Each point is reached from the start by the listed moves, each made once or not at all, plus a little noise. Say if it took an odd or an even number of moves. Then give how often each move was made.
In the rows, 128 means zero.

Moves:
(1): 111, 181, 128, 84
(2): 129, 176, 187, 159
(3): 103, 106, 160, 109
Start: 79, 130, 101, 131
Points:
53, 155, 192, 146 => even (0, 1, 1)
60, 231, 162, 119 => even (1, 1, 0)
80, 128, 102, 130 => even (0, 0, 0)

Moves:
(1): 181, 113, 146, 95, 104, 122, 145, 117, 111, 84, 161
(2): 147, 141, 141, 92, 104, 178, 137, 134, 138, 182, 104
(3): 128, 138, 146, 116, 102, 130, 131, 101, 77, 138, 135
(4): 134, 160, 100, 147, 128, 132, 117, 106, 143, 141, 143
(5): 146, 133, 114, 125, 153, 112, 112, 140, 128, 86, 100
(6): 119, 129, 136, 117, 144, 168, 128, 138, 97, 126, 136
(7): 137, 116, 126, 143, 118, 131, 161, 122, 118, 115, 117
(8): 144, 94, 152, 148, 126, 154, 91, 161, 99, 113, 108
(9): 144, 127, 178, 129, 156, 157, 113, 123, 146, 110, 99
Start: 134, 90, 110, 112, 151, 134, 108, 130, 124, 129, 131
Points:
228, 28, 201, 114, 143, 186, 107, 141, 86, 39, 104 => even (1, 0, 0, 0, 0, 0, 1, 1, 1)
227, 46, 195, 86, 193, 207, 57, 168, 64, 8, 97 => odd (1, 0, 0, 0, 1, 1, 0, 1, 1)
249, 57, 166, 62, 91, 194, 117, 136, 27, 79, 89 => even (1, 1, 1, 0, 1, 0, 1, 1, 0)
164, 75, 104, 165, 140, 166, 93, 135, 100, 113, 115 => odd (0, 0, 0, 1, 0, 0, 1, 1, 0)
168, 48, 126, 133, 181, 187, 88, 179, 54, 57, 81 => even (0, 0, 0, 0, 1, 1, 1, 1, 0)

Moves:
(1): 146, 112, 145, 126, 137, 118, 153, 98, 127, 130, 132, 143, 135, 135, 145, 147, 130, 114
(2): 144, 137, 115, 126, 135, 140, 138, 109, 123, 134, 148, 129, 114, 113, 121, 144, 131, 119
(3): 100, 164, 148, 139, 147, 136, 149, 103, 132, 109, 117, 137, 116, 135, 152, 138, 145, 163
(4): 134, 137, 124, 141, 127, 117, 123, 122, 117, 127, 116, 149, 129, 127, 120, 113, 136, 134
(5): 126, 138, 133, 142, 135, 146, 136, 152, 96, 147, 138, 135, 137, 118, 133, 104, 152, 119
(6): 143, 122, 116, 132, 129, 136, 130, 140, 124, 130, 119, 136, 125, 119, 137, 134, 130, 113
(7): 142, 133, 134, 121, 133, 143, 134, 143, 109, 109, 130, 130, 145, 116, 138, 116, 115, 126
(8): 147, 145, 159, 100, 117, 114, 104, 146, 138, 133, 150, 156, 137, 121, 113, 144, 128, 126
(9): 128, 141, 126, 126, 125, 120, 122, 138, 123, 134, 125, 120, 126, 120, 139, 148, 124, 150
(10): 130, 128, 136, 123, 120, 141, 140, 127, 119, 126, 133, 118, 126, 125, 125, 141, 145, 142
(11): 137, 144, 124, 117, 99, 128, 119, 120, 126, 123, 164, 123, 138, 135, 133, 145, 146, 131
(12): 147, 112, 130, 149, 95, 140, 142, 117, 119, 136, 153, 121, 112, 117, 148, 135, 123, 131
(13): 125, 127, 121, 115, 124, 130, 148, 123, 125, 132, 122, 138, 124, 134, 126, 111, 140, 132
(14): 123, 128, 129, 126, 137, 130, 127, 127, 112, 134, 127, 129, 112, 139, 126, 126, 140, 132
(15): 130, 148, 149, 118, 134, 116, 133, 151, 121, 133, 119, 97, 127, 123, 133, 127, 135, 118
(16): 115, 134, 130, 134, 123, 115, 139, 138, 134, 105, 128, 138, 141, 128, 119, 141, 113, 134
(17): 138, 124, 134, 126, 158, 114, 132, 115, 140, 108, 145, 142, 125, 122, 134, 124, 140, 126
(18): 113, 126, 124, 128, 113, 121, 118, 127, 113, 139, 124, 128, 124, 116, 128, 125, 136, 132
Start: 123, 127, 140, 130, 116, 132, 153, 137, 159, 141, 124, 119, 130, 130, 127, 121, 126, 125
Points:
185, 152, 197, 97, 134, 169, 190, 143, 88, 157, 187, 162, 141, 101, 131, 145, 169, 107 => odd (1, 1, 0, 0, 1, 0, 1, 1, 0, 1, 0, 0, 0, 1, 0, 0, 0, 0)
171, 156, 200, 156, 113, 156, 235, 117, 105, 116, 120, 125, 122, 103, 200, 147, 160, 142 => even (1, 0, 1, 1, 0, 1, 1, 0, 0, 1, 0, 1, 0, 0, 1, 0, 0, 0)
144, 189, 249, 107, 167, 121, 204, 132, 137, 131, 161, 149, 139, 112, 163, 148, 208, 135 => odd (1, 0, 1, 0, 1, 0, 0, 1, 0, 1, 0, 0, 0, 0, 1, 0, 1, 0)
138, 168, 159, 107, 138, 122, 204, 142, 93, 108, 140, 136, 116, 94, 117, 106, 177, 143 => even (0, 1, 0, 1, 0, 0, 1, 0, 0, 1, 0, 0, 1, 1, 1, 1, 1, 1)
141, 185, 141, 132, 126, 134, 184, 162, 96, 180, 126, 116, 121, 96, 132, 98, 177, 127 => even (0, 1, 0, 1, 1, 0, 0, 0, 1, 0, 0, 0, 1, 0, 1, 0, 0, 0)

Moves:
(1): 156, 114, 128, 122, 123, 138, 124, 140, 124, 137, 145, 126, 129, 106, 118, 127, 144, 121, 147, 119, 130, 130, 144, 113, 102, 130, 149
(2): 138, 113, 112, 122, 137, 144, 142, 128, 138, 160, 120, 113, 139, 117, 105, 133, 139, 120, 134, 129, 98, 144, 128, 133, 121, 129, 131
(3): 121, 136, 145, 124, 116, 117, 128, 122, 125, 137, 117, 139, 128, 133, 117, 141, 120, 139, 117, 108, 120, 124, 131, 127, 128, 144, 133
(4): 138, 132, 142, 131, 127, 130, 128, 129, 125, 113, 133, 119, 147, 113, 133, 125, 114, 125, 126, 140, 133, 132, 136, 134, 134, 127, 126
(5): 113, 124, 121, 136, 132, 128, 137, 125, 135, 115, 128, 131, 123, 123, 122, 143, 113, 122, 116, 125, 133, 132, 127, 127, 124, 113, 143
(6): 124, 128, 140, 129, 123, 133, 138, 108, 135, 139, 110, 120, 128, 121, 128, 138, 128, 140, 124, 109, 127, 105, 118, 138, 122, 118, 126
(7): 146, 130, 131, 128, 107, 107, 137, 114, 121, 116, 128, 130, 130, 133, 127, 121, 118, 120, 122, 129, 125, 139, 114, 119, 138, 139, 120
(8): 124, 134, 139, 135, 119, 126, 149, 135, 138, 134, 136, 120, 128, 128, 134, 127, 145, 134, 122, 127, 122, 122, 121, 137, 124, 125, 138
(9): 140, 130, 127, 120, 125, 131, 119, 130, 137, 126, 118, 132, 136, 124, 126, 126, 124, 128, 132, 137, 135, 133, 122, 127, 149, 127, 140
(10): 114, 122, 133, 126, 126, 132, 139, 136, 133, 130, 133, 140, 136, 127, 118, 134, 117, 125, 126, 128, 129, 117, 119, 121, 121, 117, 125
(11): 137, 118, 126, 116, 132, 129, 130, 128, 121, 132, 138, 131, 137, 125, 118, 129, 137, 142, 115, 120, 136, 140, 137, 118, 134, 126, 133
(12): 122, 123, 126, 128, 121, 137, 148, 126, 118, 129, 110, 144, 125, 138, 130, 131, 120, 135, 132, 149, 133, 133, 115, 121, 114, 123, 139
(13): 133, 127, 116, 133, 126, 122, 130, 132, 127, 116, 114, 122, 142, 121, 122, 111, 126, 125, 119, 119, 135, 109, 134, 140, 125, 126, 136
(14): 138, 127, 124, 125, 126, 158, 129, 131, 136, 136, 119, 129, 128, 108, 134, 113, 105, 138, 124, 127, 153, 148, 134, 125, 133, 148, 135
(15): 133, 132, 119, 121, 132, 127, 132, 130, 135, 116, 129, 146, 124, 122, 144, 122, 123, 124, 130, 138, 123, 126, 124, 134, 126, 128, 127
(16): 134, 120, 127, 132, 130, 121, 124, 135, 134, 133, 132, 121, 120, 138, 127, 152, 148, 114, 111, 124, 119, 135, 130, 123, 99, 126, 111
(17): 120, 128, 122, 114, 112, 131, 119, 124, 131, 124, 118, 135, 121, 133, 128, 118, 132, 122, 136, 129, 136, 135, 154, 136, 122, 117, 125
(18): 121, 126, 150, 132, 138, 110, 138, 135, 127, 114, 120, 118, 131, 138, 142, 118, 120, 126, 133, 133, 124, 126, 124, 119, 121, 127, 126
(19): 154, 119, 124, 126, 140, 141, 123, 129, 138, 120, 137, 116, 132, 137, 119, 137, 140, 142, 152, 113, 129, 126, 133, 147, 154, 136, 124
(20): 131, 98, 124, 132, 140, 128, 132, 136, 134, 118, 143, 145, 111, 120, 132, 120, 138, 102, 126, 141, 118, 132, 147, 140, 154, 123, 127
(21): 111, 144, 136, 125, 143, 127, 140, 128, 124, 145, 136, 132, 126, 137, 135, 134, 130, 116, 144, 143, 148, 114, 147, 119, 132, 122, 117
(22): 120, 120, 137, 103, 128, 123, 143, 132, 118, 111, 124, 126, 128, 118, 135, 123, 109, 109, 123, 137, 147, 127, 123, 139, 129, 122, 141
(23): 134, 133, 134, 145, 101, 128, 126, 144, 112, 137, 124, 104, 118, 137, 142, 139, 109, 120, 113, 109, 113, 126, 127, 132, 126, 115, 141
(24): 141, 139, 130, 131, 123, 116, 121, 123, 128, 122, 121, 129, 111, 126, 116, 112, 115, 135, 119, 140, 132, 131, 129, 134, 128, 114, 137
Start: 108, 141, 116, 132, 88, 130, 132, 142, 145, 112, 117, 116, 123, 105, 114, 142, 124, 127, 137, 134, 115, 139, 117, 123, 113, 140, 123
Points:
154, 124, 153, 162, 75, 117, 197, 168, 179, 100, 106, 96, 98, 105, 142, 126, 96, 96, 112, 125, 117, 103, 126, 159, 123, 111, 121 => even (0, 0, 0, 0, 0, 1, 1, 1, 0, 1, 0, 0, 1, 1, 1, 1, 0, 1, 1, 1, 1, 0, 1, 1)
172, 104, 136, 111, 44, 152, 144, 158, 168, 123, 123, 120, 108, 83, 113, 157, 157, 133, 143, 76, 96, 128, 169, 164, 143, 122, 179 => odd (1, 0, 1, 0, 0, 1, 0, 1, 1, 0, 1, 0, 0, 0, 1, 0, 1, 0, 1, 1, 0, 0, 1, 0)
124, 90, 106, 92, 60, 178, 185, 164, 195, 134, 77, 95, 144, 34, 76, 153, 119, 92, 115, 109, 142, 142, 133, 143, 46, 100, 188 => even (1, 1, 0, 0, 1, 1, 0, 1, 1, 1, 0, 0, 1, 1, 0, 1, 1, 0, 0, 0, 0, 1, 0, 0)
145, 104, 152, 105, 103, 113, 176, 162, 179, 98, 101, 100, 112, 95, 88, 126, 120, 109, 141, 146, 86, 151, 125, 175, 169, 138, 171 => odd (0, 1, 1, 0, 0, 0, 0, 1, 1, 0, 0, 0, 0, 0, 0, 0, 0, 1, 1, 1, 0, 1, 0, 1)
135, 144, 128, 145, 11, 139, 171, 151, 182, 83, 74, 104, 138, 72, 134, 146, 65, 99, 76, 111, 135, 136, 114, 149, 91, 101, 151 => odd (0, 0, 0, 1, 1, 1, 1, 1, 1, 1, 0, 0, 1, 1, 1, 1, 1, 0, 0, 0, 0, 0, 1, 0)
79, 142, 161, 101, 25, 146, 249, 143, 159, 134, 39, 127, 125, 93, 130, 152, 29, 96, 122, 142, 135, 144, 94, 127, 92, 107, 182 => even (0, 1, 1, 0, 1, 1, 1, 1, 1, 1, 0, 1, 0, 1, 1, 0, 1, 1, 0, 0, 1, 1, 1, 0)
160, 83, 94, 145, 58, 178, 188, 197, 184, 141, 112, 127, 88, 54, 96, 156, 101, 79, 104, 165, 91, 188, 119, 128, 70, 93, 200 => odd (1, 1, 0, 0, 1, 0, 0, 1, 1, 1, 0, 1, 0, 1, 1, 1, 0, 0, 0, 1, 0, 0, 1, 1)
176, 68, 111, 79, 71, 168, 182, 137, 195, 120, 104, 96, 126, 70, 90, 140, 151, 103, 119, 119, 120, 187, 143, 168, 158, 138, 140 => even (0, 1, 0, 0, 0, 1, 1, 1, 1, 0, 1, 0, 0, 1, 0, 1, 1, 0, 1, 1, 0, 1, 0, 0)

Moves:
(1): 146, 132, 110, 112, 131, 134, 142, 125, 138, 138, 127, 130, 126, 107, 127, 133, 131, 124, 127, 130, 118, 122, 125, 120, 109, 125, 125
(2): 125, 146, 145, 118, 126, 138, 131, 116, 115, 120, 129, 134, 122, 111, 131, 120, 131, 123, 108, 122, 123, 128, 138, 124, 121, 123, 143
(3): 119, 132, 134, 141, 129, 131, 151, 128, 139, 117, 151, 111, 136, 121, 156, 127, 132, 128, 129, 127, 119, 117, 119, 131, 142, 147, 149
(4): 130, 134, 150, 122, 124, 135, 126, 114, 117, 114, 115, 133, 95, 129, 122, 126, 127, 123, 147, 121, 107, 131, 126, 117, 97, 106, 122
(5): 142, 105, 134, 108, 155, 111, 116, 123, 111, 130, 145, 104, 149, 139, 131, 129, 117, 109, 125, 133, 129, 121, 123, 124, 136, 109, 122
(6): 125, 145, 147, 134, 126, 117, 117, 130, 136, 144, 133, 131, 113, 110, 151, 116, 121, 120, 140, 127, 138, 132, 139, 129, 129, 115, 131
(7): 127, 138, 120, 124, 137, 129, 136, 131, 130, 135, 144, 122, 137, 128, 120, 120, 137, 141, 132, 126, 125, 128, 128, 123, 121, 141, 134
(8): 133, 140, 137, 122, 142, 121, 147, 131, 112, 118, 123, 146, 136, 135, 135, 150, 130, 121, 119, 115, 119, 129, 129, 121, 122, 137, 124
(9): 131, 127, 124, 134, 133, 140, 133, 110, 108, 139, 145, 160, 139, 135, 111, 121, 152, 125, 121, 136, 147, 121, 146, 122, 111, 123, 128
(10): 127, 125, 134, 114, 116, 123, 136, 96, 142, 123, 126, 139, 124, 142, 128, 114, 128, 118, 134, 134, 123, 129, 138, 122, 114, 151, 124
(11): 142, 125, 103, 120, 146, 105, 129, 95, 132, 97, 133, 137, 129, 125, 135, 137, 143, 120, 125, 133, 145, 117, 132, 131, 123, 122, 120
(12): 145, 153, 152, 132, 99, 138, 137, 116, 140, 126, 101, 122, 142, 122, 129, 125, 109, 143, 128, 147, 137, 134, 122, 120, 141, 118, 126
(13): 110, 121, 131, 131, 133, 132, 139, 120, 124, 130, 116, 126, 122, 128, 153, 124, 135, 128, 119, 124, 135, 130, 124, 119, 117, 113, 135
(14): 140, 146, 130, 133, 126, 126, 137, 124, 132, 118, 134, 128, 129, 122, 124, 121, 128, 120, 121, 133, 140, 141, 114, 133, 143, 111, 137
(15): 169, 139, 118, 123, 128, 122, 126, 109, 138, 119, 159, 127, 133, 156, 110, 141, 105, 112, 118, 111, 133, 107, 148, 130, 112, 120, 155
(16): 145, 131, 110, 178, 122, 103, 139, 138, 129, 138, 91, 126, 135, 125, 139, 117, 131, 116, 122, 117, 111, 132, 134, 161, 130, 118, 139
(17): 97, 136, 144, 117, 120, 121, 127, 142, 121, 131, 117, 117, 111, 133, 106, 118, 107, 146, 115, 142, 124, 114, 137, 135, 136, 121, 129
(18): 139, 165, 109, 130, 124, 136, 163, 129, 101, 132, 141, 112, 102, 131, 152, 92, 120, 121, 125, 121, 133, 126, 104, 163, 123, 120, 109
(19): 133, 129, 128, 126, 116, 139, 129, 128, 128, 133, 125, 135, 126, 130, 129, 101, 126, 142, 120, 114, 142, 111, 124, 107, 123, 107, 125
(20): 155, 102, 131, 116, 141, 124, 124, 124, 127, 116, 142, 133, 117, 137, 127, 129, 148, 160, 118, 153, 121, 153, 118, 128, 123, 138, 112
(21): 115, 119, 135, 138, 122, 124, 149, 140, 145, 134, 133, 134, 146, 106, 129, 125, 129, 137, 105, 123, 139, 114, 128, 140, 108, 116, 145
(22): 140, 137, 146, 137, 156, 141, 119, 114, 157, 132, 116, 132, 111, 127, 141, 133, 134, 131, 104, 127, 124, 121, 95, 138, 128, 109, 133
(23): 131, 124, 138, 156, 138, 124, 147, 120, 132, 139, 137, 145, 120, 133, 110, 137, 124, 148, 145, 116, 120, 136, 111, 151, 145, 124, 142
(24): 140, 129, 108, 118, 131, 125, 133, 126, 125, 134, 132, 145, 152, 116, 126, 140, 132, 128, 144, 127, 101, 135, 128, 129, 146, 116, 127
Start: 121, 125, 133, 118, 139, 130, 108, 137, 142, 127, 147, 116, 140, 123, 131, 146, 137, 122, 125, 137, 125, 120, 111, 112, 151, 163, 119
Points:
161, 207, 206, 98, 138, 149, 235, 46, 103, 163, 164, 169, 119, 90, 169, 60, 135, 123, 99, 105, 137, 91, 95, 91, 48, 72, 130 => odd (1, 1, 0, 1, 1, 1, 1, 1, 1, 1, 0, 1, 1, 0, 0, 0, 0, 1, 1, 0, 1, 0, 1, 0)
186, 165, 87, 130, 133, 141, 237, 94, 133, 152, 196, 161, 168, 74, 169, 48, 199, 145, 74, 132, 90, 101, 105, 143, 83, 153, 140 => even (1, 1, 1, 0, 0, 0, 1, 0, 1, 1, 0, 0, 0, 0, 0, 1, 0, 1, 1, 1, 1, 0, 0, 1)
199, 197, 191, 64, 144, 115, 217, 68, 126, 126, 230, 117, 125, 135, 146, 92, 110, 127, 88, 167, 116, 81, 119, 118, 57, 132, 133 => odd (1, 0, 1, 1, 1, 1, 1, 1, 1, 1, 0, 1, 0, 0, 1, 0, 1, 1, 0, 1, 1, 0, 0, 0)
211, 87, 106, 106, 158, 90, 166, 91, 175, 143, 173, 111, 177, 142, 142, 100, 144, 125, 65, 121, 120, 89, 119, 106, 65, 124, 155 => even (1, 0, 0, 0, 1, 0, 1, 0, 0, 1, 0, 0, 1, 0, 1, 1, 0, 0, 1, 1, 1, 0, 0, 0)
161, 206, 146, 172, 178, 112, 235, 77, 173, 135, 134, 189, 190, 57, 133, 157, 167, 157, 58, 134, 83, 75, 93, 166, 140, 110, 189 => even (1, 1, 1, 0, 0, 0, 1, 1, 1, 0, 1, 1, 0, 0, 0, 1, 1, 0, 0, 0, 1, 1, 1, 1)
249, 186, 96, 92, 174, 163, 175, 31, 158, 114, 188, 145, 116, 140, 155, 94, 169, 158, 54, 152, 175, 82, 69, 103, 73, 92, 112 => odd (1, 0, 0, 0, 0, 0, 1, 0, 1, 0, 1, 1, 1, 0, 1, 0, 0, 1, 1, 1, 0, 1, 0, 0)
154, 150, 150, 137, 150, 101, 169, 111, 130, 163, 91, 107, 148, 104, 114, 135, 106, 146, 148, 141, 50, 123, 88, 133, 146, 77, 138 => even (1, 0, 0, 1, 1, 0, 1, 0, 0, 0, 0, 1, 1, 0, 0, 1, 1, 0, 0, 0, 0, 0, 1, 1)
